Each row of a before or after table is a point. One or more steps were done to the points. Then noise was added and the rows were shuffled. The steps act on columns, c1 being the first. What was done? A step turns or swaps two columns, mirrors them in a line or flattens them onto one, adds a multiple of one to another, or multiplies or shifts one. Angles are multiples of 10 degrees, from the lower column toward the higher: turns from -170 to 170, lines from 10 to 170 but not 90. Use the fewest steps. Two steps may share a column if one is a turn and the other turns, adds or multiplies; they go together, in the order done. Otherwise the lowest column goes first.

Before (11 x 3)
[-0.010 0.020 0.016]
[0.015 0.009 -0.010]
[0.001 0.006 0.001]
[-0.010 -0.012 0.000]
[0.055 -0.027 -0.031]
[0.034 -0.039 0.048]
[0.031 0.017 0.019]
[0.023 -0.023 -0.051]
[0.011 -0.016 0.051]
[0.035 -0.022 0.007]
[0.036 -0.017 0.005]
After (11 x 3)
[0.023 -0.071 -0.050]
[-0.012 0.062 0.019]
[0.016 0.028 -0.010]
[0.000 0.021 0.003]
[0.034 -0.066 0.008]
[-0.011 -0.034 0.001]
[0.053 -0.081 -0.033]
[0.037 -0.049 0.005]
[0.008 -0.047 0.052]
[0.031 0.053 0.017]
[0.035 -0.118 0.048]
Steps: multiply c2 by 3

Before (10 x 6)
[-0.019 0.055 -0.017 0.067 0.000 0.013]
[0.025 0.019 0.055 -0.004 -0.038 -0.028]
[0.019 0.043 -0.013 0.008 0.024 0.038]
[0.046 0.011 -0.013 0.051 -0.007 0.009]
[0.007 0.019 0.038 0.054 -0.028 0.007]
[-0.043 -0.002 0.026 0.003 -0.024 0.005]
[-0.001 -0.008 0.017 -0.022 0.056 0.023]
[0.046 0.015 -0.026 -0.031 0.002 0.010]
[-0.010 0.063 -0.019 -0.006 -0.011 -0.027]
[-0.007 0.022 -0.025 -0.023 -0.020 0.006]
After (10 x 6)
[-0.019 -0.003 0.079 -0.039 -0.009 0.004]
[0.009 0.018 0.165 0.023 -0.016 -0.028]
[0.049 0.055 -0.050 -0.051 0.000 0.013]
[-0.009 0.064 -0.057 -0.005 -0.004 -0.026]
[-0.023 0.023 -0.074 0.006 -0.009 0.005]
[-0.004 0.015 -0.078 0.055 0.001 0.010]
[0.050 0.019 0.114 -0.021 -0.012 0.007]
[0.068 0.011 -0.039 0.013 -0.002 0.009]
[0.016 0.044 -0.040 0.012 0.010 0.038]
[-0.020 -0.008 0.051 0.010 0.022 0.022]
Steps: mirror c1 and c4 in the line at 30 degrees; multiply c3 by 3; multiply c5 by 0.4

Before (14 x 9)
[0.000 0.075 0.008 -0.005 0.028 -0.042 0.019 0.038 -0.041]
[0.087 0.001 -0.001 0.005 -0.001 0.024 0.044 0.062 -0.006]
[0.012 -0.024 -0.024 0.018 0.008 -0.008 0.034 0.031 0.018]
[-0.033 -0.058 0.045 -0.027 -0.032 -0.012 -0.002 -0.023 -0.027]
[-0.008 -0.019 -0.018 0.032 -0.065 -0.030 -0.035 0.065 0.022]
[0.090 0.060 0.000 -0.034 -0.011 -0.016 -0.006 -0.040 0.016]
[-0.013 0.021 -0.022 -0.003 -0.057 -0.010 -0.045 0.048 -0.022]
[0.025 0.005 -0.017 0.026 0.003 -0.020 0.011 -0.027 0.018]
[-0.050 -0.006 -0.004 -0.009 -0.006 0.061 -0.041 0.042 0.003]
[-0.001 0.002 0.074 0.033 0.011 0.031 0.071 0.016 -0.017]
[-0.063 -0.002 -0.016 0.040 -0.006 0.017 0.054 -0.016 -0.003]
[-0.051 0.056 -0.017 -0.042 -0.019 0.006 0.014 0.024 0.037]
[-0.079 0.021 -0.030 -0.025 -0.010 0.034 -0.004 -0.054 -0.004]
[0.037 -0.018 0.044 0.034 0.018 0.038 0.023 -0.031 0.033]
After (14 x 9)
[-0.050 -0.004 -0.002 -0.072 0.005 0.061 -0.041 0.041 0.006]
[-0.036 -0.040 0.046 0.007 -0.006 -0.010 0.001 -0.022 0.040]
[-0.049 0.038 -0.017 -0.080 0.041 0.007 0.013 0.025 -0.002]
[0.089 0.043 0.000 0.027 0.019 -0.016 -0.007 -0.040 0.002]
[0.000 0.052 0.010 -0.062 -0.049 -0.041 0.019 0.038 -0.002]
[0.013 -0.017 -0.024 -0.027 0.010 -0.008 0.034 0.033 -0.016]
[0.025 0.004 -0.018 0.065 0.014 -0.019 0.009 -0.026 -0.009]
[-0.064 -0.002 -0.016 0.065 0.000 0.018 0.054 -0.017 0.008]
[0.086 0.002 -0.002 -0.091 -0.005 0.024 0.045 0.061 0.005]
[-0.013 0.014 -0.021 -0.075 0.010 -0.010 -0.047 0.048 0.060]
[-0.009 -0.014 -0.019 -0.065 0.051 -0.031 -0.035 0.065 0.042]
[-0.001 0.000 0.075 0.007 -0.021 0.031 0.071 0.017 0.000]
[0.037 -0.012 0.044 0.079 0.020 0.038 0.021 -0.030 -0.032]
[-0.078 0.014 -0.028 0.056 0.003 0.033 -0.004 -0.056 0.009]
Steps: multiply c2 by 0.7; add -1.5 times c8 to c4; turn c5 and c9 by -120 degrees

Before (12 x 12)
[0.045 -0.051 -0.026 0.006 -0.019 -0.030 -0.054 -0.014 -0.012 -0.018 0.023 0.019]
[0.036 0.059 0.023 -0.003 0.001 -0.006 0.043 0.002 0.041 -0.072 0.020 -0.059]
[-0.025 0.051 0.021 0.082 0.016 0.008 -0.005 0.011 0.014 0.010 -0.014 0.016]
[0.038 -0.038 -0.016 -0.023 -0.035 -0.029 -0.059 -0.036 -0.081 -0.038 -0.034 0.009]
[-0.018 -0.055 -0.050 -0.025 -0.034 -0.037 -0.023 -0.028 -0.044 -0.044 -0.011 0.030]
[0.022 0.074 -0.029 -0.026 0.040 0.016 0.059 0.039 -0.038 -0.043 0.052 -0.076]
[-0.041 0.042 -0.005 0.037 -0.047 0.023 -0.038 0.019 -0.004 0.010 0.016 -0.027]
[0.038 0.045 -0.030 0.054 -0.039 0.001 0.014 -0.039 0.027 -0.006 -0.005 0.003]
[0.046 -0.032 -0.019 -0.007 -0.064 -0.083 -0.005 0.000 -0.033 -0.012 -0.013 0.006]
[0.025 0.017 -0.050 -0.003 -0.021 -0.057 -0.047 -0.005 0.011 -0.017 -0.033 -0.003]
[0.058 0.052 0.002 -0.078 0.002 -0.006 0.055 0.002 0.027 -0.001 0.003 -0.027]
[-0.016 0.008 -0.026 0.086 -0.028 0.049 -0.014 0.056 0.016 -0.008 -0.034 -0.028]
After (12 x 12)
[0.045 -0.036 -0.018 -0.065 -0.010 -0.080 -0.009 0.001 -0.033 0.011 -0.009 0.004]
[0.025 0.021 -0.048 -0.022 -0.006 -0.059 -0.001 -0.006 0.012 0.048 -0.033 -0.001]
[0.035 0.044 -0.027 -0.039 0.057 0.002 -0.008 -0.038 0.027 -0.008 -0.008 0.001]
[0.022 0.075 -0.030 0.039 -0.027 0.020 -0.060 0.035 -0.040 -0.039 0.055 -0.077]
[-0.025 0.049 0.016 0.014 0.083 0.009 0.012 0.010 0.015 0.004 -0.014 0.015]
[-0.040 0.042 -0.001 -0.045 0.035 0.023 0.024 0.019 -0.001 0.036 0.016 -0.031]
[0.059 0.052 0.002 0.006 -0.079 -0.010 -0.017 0.001 0.026 -0.055 0.002 -0.028]
[-0.016 0.008 -0.027 -0.026 0.086 0.048 -0.003 0.056 0.015 0.016 -0.031 -0.029]
[0.036 0.059 0.021 -0.001 -0.006 -0.010 -0.086 0.002 0.041 -0.020 0.019 -0.059]
[0.042 -0.038 -0.016 -0.035 -0.026 -0.031 -0.019 -0.035 -0.082 0.067 -0.037 0.007]
[0.045 -0.054 -0.026 -0.020 0.005 -0.030 0.002 -0.015 -0.011 0.060 0.023 0.019]
[-0.013 -0.052 -0.052 -0.029 -0.024 -0.035 -0.036 -0.025 -0.046 0.036 -0.011 0.030]
Steps: swap c4 and c5; turn c7 and c10 by -110 degrees

Before (12 x 18)
[0.000 0.015 -0.026 -0.004 -0.024 0.003 0.056 0.010 -0.040 0.026 -0.044 -0.024 -0.023 -0.004 0.005 -0.042 0.013 -0.007]
[-0.002 -0.018 -0.006 0.048 0.033 0.005 -0.031 -0.005 0.045 -0.044 0.002 -0.007 -0.021 0.039 0.069 -0.037 0.019 0.014]
[-0.020 0.001 0.109 0.056 0.027 -0.068 0.000 0.032 -0.065 -0.018 0.035 -0.017 -0.032 -0.022 0.054 -0.028 -0.045 0.026]
[-0.026 0.002 0.001 -0.016 -0.050 0.026 -0.020 0.009 -0.004 0.061 -0.072 -0.017 0.006 -0.002 -0.059 -0.024 0.032 -0.019]
[-0.041 -0.012 0.034 0.057 0.004 0.018 -0.011 -0.022 0.022 -0.086 -0.012 0.014 0.022 0.019 0.079 0.011 -0.015 -0.034]
[0.032 -0.005 0.042 -0.018 0.012 0.067 0.034 -0.032 0.026 0.004 -0.027 0.024 -0.012 0.046 -0.009 -0.007 0.029 0.011]
[-0.011 0.028 0.012 0.052 0.000 -0.020 -0.023 -0.004 0.003 -0.100 0.037 -0.054 -0.027 0.055 0.042 0.019 -0.023 0.031]
[0.004 0.006 -0.010 0.034 0.018 -0.035 -0.060 -0.033 0.027 -0.057 0.019 0.008 0.017 -0.006 0.041 0.048 -0.130 0.010]
[0.014 0.019 0.002 -0.014 -0.081 0.015 -0.009 -0.034 0.020 0.054 0.008 -0.022 -0.013 0.033 0.027 -0.002 -0.001 -0.013]
[0.012 -0.004 -0.015 -0.013 -0.032 0.040 -0.049 -0.028 -0.018 0.019 0.020 0.018 -0.015 -0.003 -0.020 -0.002 -0.021 -0.075]
[0.015 0.087 -0.021 0.006 -0.025 0.004 -0.002 0.011 0.024 0.065 -0.049 0.007 0.003 0.023 -0.043 0.000 -0.002 -0.059]
[-0.023 0.066 -0.006 0.041 -0.017 -0.059 0.044 -0.023 -0.001 0.068 0.058 0.009 0.041 0.025 -0.068 0.001 0.007 0.018]
After (12 x 18)
[0.015 -0.005 -0.015 -0.011 -0.034 0.038 -0.049 -0.030 -0.018 0.020 0.022 -0.024 -0.017 -0.051 -0.022 0.000 -0.014 -0.079]
[0.000 0.005 -0.010 0.035 0.017 -0.034 -0.058 -0.036 0.030 -0.060 0.022 -0.054 0.020 0.022 0.038 0.048 -0.122 0.009]
[-0.005 0.028 0.013 0.051 0.000 -0.020 -0.023 -0.001 0.001 -0.099 0.037 0.044 -0.029 0.059 0.042 0.021 -0.040 0.032]
[0.007 0.011 -0.027 -0.004 -0.025 0.002 0.055 0.009 -0.042 0.024 -0.045 0.028 -0.022 -0.038 0.006 -0.044 0.004 -0.005]
[0.013 0.090 -0.021 0.005 -0.025 0.002 -0.004 0.011 0.024 0.063 -0.049 -0.007 0.006 -0.014 -0.040 0.001 -0.001 -0.060]
[0.019 0.016 0.003 -0.013 -0.083 0.014 -0.011 -0.034 0.020 0.052 0.008 0.020 -0.013 -0.086 0.026 -0.001 -0.007 -0.013]
[0.002 -0.020 -0.006 0.049 0.032 0.006 -0.026 -0.007 0.044 -0.044 0.002 0.013 -0.022 0.087 0.070 -0.036 0.017 0.013]
[-0.029 0.065 -0.003 0.044 -0.016 -0.059 0.045 -0.022 -0.002 0.065 0.057 -0.003 0.038 -0.001 -0.064 0.002 0.011 0.018]
[-0.028 0.001 0.002 -0.017 -0.051 0.027 -0.018 0.012 -0.001 0.061 -0.071 0.026 0.001 -0.074 -0.059 -0.021 0.026 -0.021]
[-0.014 -0.002 0.111 0.055 0.027 -0.067 -0.002 0.035 -0.064 -0.018 0.032 -0.001 -0.034 0.020 0.054 -0.027 -0.051 0.028]
[-0.047 -0.011 0.034 0.059 0.003 0.017 -0.013 -0.021 0.025 -0.088 -0.012 -0.016 0.013 0.024 0.078 0.013 -0.011 -0.036]
[0.035 -0.006 0.041 -0.016 0.012 0.068 0.034 -0.033 0.026 0.001 -0.023 -0.014 -0.007 0.064 -0.008 -0.007 0.035 0.013]
Steps: turn c1 and c13 by 10 degrees; add 1.5 times c5 to c14; mirror c12 and c17 in the line at 80 degrees
